Rows are points. Any point is a mix of the corners, with weights that add up to 1. It lies inside the corners' shape when no weight is negative. Is each point inside? If not, which corners have a negative weight?

Corners:
(1): -.10,.18,-.03
(2): .09,.09,.25
(3): .94,-.01,-.01
(4): .09,-.14,.04
Points:
.12,.03,.18 => inside
.73,.01,.04 => inside
.11,.09,.19 => inside
.10,.08,.21 => inside

Corners:
(1): -.45,.64,.15,-.24,-.27,.40,.14,-.19
(2): .18,-.49,.22,.57,.00,.07,-.02,-.21
(3): -.28,.30,-.26,-.59,.16,.51,.38,-.44
(4): .31,-.69,.33,.10,-.26,-.10,-.24,.30
(5): -.58,.54,-.03,-.13,.40,-.14,-.11,.35
(6): .43,-.26,.45,.32,.06,.13,-.23,.08
(7): -.79,.34,.37,-.55,.85,-.09,.08,-.19
(8): .32,.02,.17,.07,-.19,.00,.33,-.48
(9): .20,-.20,.18,.11,-.40,-.06,-.62,.06
Points:
.09,-.20,.31,.21,-.13,-.03,-.23,.04 => outside (3)
-.28,.09,-.01,.05,.11,.35,.15,-.01 => outside (7, 8, 9)
-.05,.02,.30,.07,.03,.03,-.13,-.01 => outside (3)
-.17,.18,.14,-.16,.11,.06,-.03,.02 => outside (2)

Corners:
(1): -.22,-.34,.01,.06,-.17,-.01,.18,.35,-.07,-.35,-.18
(2): .05,-.25,.00,-.21,-.18,-.18,.15,.14,.07,.08,-.16
(3): .01,-.02,-.16,.24,.21,.19,.06,.05,-.14,.07,-.11
(4): .12,.28,-.23,.01,.94,-.30,-.01,-.16,.16,.05,.08
(5): .01,-.27,-.14,.00,.38,-.21,.13,-.18,.16,.09,.31
(6): -.20,.11,.03,.16,-.11,.14,.18,-.07,.08,-.05,-.06
(7): .21,-.24,.06,.26,-.15,.00,.03,.19,-.22,-.32,-.10
(8): .15,-.17,.02,.15,.09,.19,-.05,.03,.86,.01,-.36
(9): -.21,.20,-.08,.17,-.02,.13,-.73,-.10,.01,.13,-.23
(10): -.27,.39,.07,-.15,-.22,-.05,.30,.36,-.09,.12,.39
(11): -.13,-.28,-.11,-.74,-.17,-.05,.04,.07,-.12,-.03,.13
(12): -.05,.11,-.33,.18,.03,-.03,.04,-.03,.01,-.04,.12
Points:
-.09,.01,-.11,.07,.09,.00,-.23,-.06,.06,.06,-.02 => inside
-.02,.14,-.20,-.05,.37,-.07,-.13,-.11,.26,.18,.05 => outside (1, 6, 7)
.03,-.08,-.10,-.01,.17,-.05,.11,.07,.16,-.01,.01 => outside (6, 9)
-.10,.05,-.07,.10,.01,.07,-.28,.00,-.01,.03,-.11 => inside
-.03,-.12,-.07,-.10,.05,-.04,.16,.08,.08,-.05,.05 => outside (9)
-.02,-.11,-.03,.00,.01,-.03,.03,.07,.16,-.01,-.12 => inside
-.04,.00,-.04,-.03,.14,-.05,.06,-.02,.08,.05,.08 => outside (1, 12)
.00,-.23,.06,-.09,.09,-.10,.30,.13,.26,-.13,-.03 => outside (3, 9, 12)

Corners:
(1): .07,-.09,-.02,.00,.09,-.06,.23,-.14,-.24,-.22,-.13,.02,-.20,.18,.02,-.01,-.27,-.01
(2): -.29,-.23,-.26,.07,-.04,-.09,.08,-.38,-.11,.21,-.05,.09,-.23,.11,-.35,.12,-.18,.13
(3): .07,.04,-.56,-.21,.06,.03,-.27,.15,-.30,-.09,.27,-.01,-.25,.13,.13,-.05,-.25,.10
(4): .17,-.05,-.19,-.28,-.16,.11,-.36,.19,-.24,.00,.10,.05,-.12,.18,-.03,-.09,-.08,.11
(5): .19,.04,.09,.09,-.11,.05,.09,-.22,.14,-.08,-.06,.23,.08,-.14,.10,.03,-.01,.04
(6): .00,.13,.04,.03,.23,-.06,-.37,-.09,-.27,-.14,.09,-.36,-.19,.12,-.07,.10,-.17,.08
(7): -.12,-.02,.01,-.22,.24,-.12,.01,-.04,.16,-.13,.10,.07,-.11,-.09,-.05,-.12,-.06,-.11
(8): .09,-.07,.08,-.01,-.09,-.09,.21,-.03,.27,.11,-.16,.10,.06,.11,-.01,.09,.17,.05
(9): .21,.00,-.01,-.11,-.44,-.16,.12,.08,-.14,.00,-.06,.05,-.13,-.36,.15,-.09,-.17,.16
(10): -.04,.08,.15,.08,.03,-.12,.06,-.51,-.17,-.07,.08,-.08,.14,.17,-.24,.14,.35,.14
(11): -.31,.20,.07,.07,.31,.07,-.92,.08,.07,-.16,.02,-.12,.00,.38,-.61,.06,-.21,-.61
(12): .22,.01,.16,.01,.06,.17,.15,.10,-.10,.03,.17,-.11,-.04,-.94,.11,-.10,-.16,-.42
(13): .02,-.05,.05,-.22,.14,-.13,.14,.00,-.22,-.09,-.03,.05,.32,.12,-.01,.11,-.25,.10
(14): .17,.04,.13,-.12,.08,-.06,-.01,.13,-.20,-.17,.02,.10,-.03,.00,-.19,.15,-.08,.14
(15): -.31,-.02,-.08,.05,.16,.22,.06,.09,-.25,-.02,.06,.01,-.08,.19,.01,-.05,-.09,.01
(16): .04,.15,-.30,-.10,.14,-.08,.24,.01,-.10,.19,-.15,-.01,.25,-.06,-.12,-.29,-.10,.20
(17): .13,-.13,.20,-.08,.17,-.02,.23,-.20,.52,-.27,.32,-.27,.09,-.15,-.06,-.12,.15,.13
(18): .11,-.04,.11,.00,.19,-.17,-.03,-.02,.11,.11,.18,.22,-.10,.10,.03,-.07,-.02,.10
(19): -.14,-.36,.10,-.04,-.03,.05,-.30,.00,.15,-.14,-.08,-.05,-.02,-.13,.02,.01,.31,-.08
Points:
.04,.01,-.02,-.05,.07,-.01,.05,-.02,-.04,-.04,.07,.00,-.02,-.04,-.03,-.03,-.08,.03 => outside (19)
.05,-.13,.10,-.04,.04,-.10,.19,-.05,.18,-.05,-.11,.13,.02,-.20,-.07,-.04,-.10,-.08 => outside (3, 4, 6, 10, 15)
.00,-.03,-.02,-.02,.07,-.03,.01,-.08,-.03,-.07,.04,.00,-.04,.00,-.05,.00,-.06,.02 => outside (4)
-.04,-.03,-.07,-.08,.03,-.04,-.08,-.04,-.02,-.01,.03,.03,-.02,.11,-.09,-.01,-.02,.09 => outside (1, 12)
.01,-.08,-.08,-.10,-.02,-.03,.10,-.11,.08,-.05,.06,-.06,.03,.00,.02,-.04,.07,.19 => outside (1, 11, 12, 14, 18)
.07,-.06,-.02,-.09,.03,-.05,.11,-.05,-.01,-.04,.05,.08,-.01,-.03,-.01,-.04,-.04,.10 => outside (6, 11)
